Each row is a point. The points of each table are mixes of a few directions, plus a little noise. Count the directions of each table, and those that both share. Where both have some left over, give the other angles between the two spaces (their principal angles), to ten degrees, smallest first.
In the rows, 128 means zero.

First (5 x 2):
[[103 160]
 [ 95 171]
 [115 145]
 [168  76]
 [158  89]]
Second (4 x 2):
[[102 162]
 [176  66]
 [129 127]
 [106 158]]
Directions: first 1, second 1, shared 1

First (7 x 4):
[[139 141  88 119]
 [ 94  89 249 157]
 [129 129 126 128]
 [120 119 156 135]
 [128 128 126 128]
 [139 141  86 118]
 [146 148  66 113]]
Second (7 x 4):
[[ 92 155  93 163]
 [114  91 128 100]
 [ 86 176 101 151]
 [120  99 106 144]
 [209 144 188 115]
 [146  95 150  94]
 [130 135 130 130]]
Directions: first 1, second 3, shared 0; angles 70

First (7 x 6):
[[ 90 158 138 138 111 174]
 [ 83 162 149 135 108 191]
 [128 168 119 138 137  34]
 [189 103 139  94 152  73]
 [ 98 127 141 129 123 186]
 [201  86  89 128 118  97]
 [107  95 120 136 147 143]]
Second (8 x 6):
[[205 122  95 127  81 136]
 [203 122  95 128  83 136]
 [ 37 135 167 127 181 117]
 [ 52 133 160 127 174 119]
 [ 87 131 148 128 153 124]
 [199 122  95 128  85 134]
 [ 77 133 152 129 158 123]
 [164 126 113 128 108 132]]
Directions: first 4, second 1, shared 1

First (8 x 8):
[[120 152 134 121 137 112 127 146]
 [150  61 110 147 101 173 132  81]
 [ 90 249 156  93 174  50 120 211]
 [116 168 136 116 143 102 124 155]
 [149  56 110 147 101 173 133  80]
 [130 123 126 129 128 130 127 125]
 [124 138 130 125 133 122 127 135]
 [145  75 115 142 109 162 132  92]]
Second (8 x 8):
[[132 136 154 130 184 128 176 161]
 [134 118  87 113  53 138  77  98]
 [151 131  86 107  72 131 106 115]
 [107  77 144 114 134 201 122 148]
 [ 91  81 163 132 149 183 116 136]
 [106 145 164 167 164  87 127 111]
 [134 170 125 155 124  58 121 100]
 [173 167 105 108 142  97 180 157]]
Directions: first 1, second 3, shared 0; angles 50

First (10 x 11):
[[117 109 138 154 125 136 131 142 137 134 159]
 [115 123 132 135 123 139 122 134 137 135 143]
 [116 148 121 101 123 140 111 120 134 135 112]
 [145  97 139 169 136 111 153 141 120 119 154]
 [138  98 139 170 133 116 148 143 125 122 159]
 [130 153 117  94 127 128 118 114 124 128  96]
 [111  74 153 202 125 137 144 164 145 136 205]
 [108  95 145 173 123 141 132 152 145 138 181]
 [137 184 103  52 128 126 106  94 115 124  54]
 [163 200  92  30 137 105 114  78  97 111  17]]
Second (10 x 11):
[[105 109 139 155 121 146 123 145 146 140 167]
 [145 101 137 164 136 111 151 138 119 118 149]
 [123  93 144 177 129 129 141 148 135 129 174]
 [ 58 215 101   7  98 197  43  97 165 166  68]
 [151 114 130 147 138 107 148 130 115 115 129]
 [149 143 119 108 135 112 134 114 111 117  95]
 [109 118 135 142 121 143 122 138 141 137 152]
 [166 153 112  94 140  97 140 103  99 108  72]
 [ 97 108 141 154 118 152 120 148 151 145 172]
 [177 123 124 136 146  86 160 118  96 102 102]]
Directions: first 2, second 2, shared 2
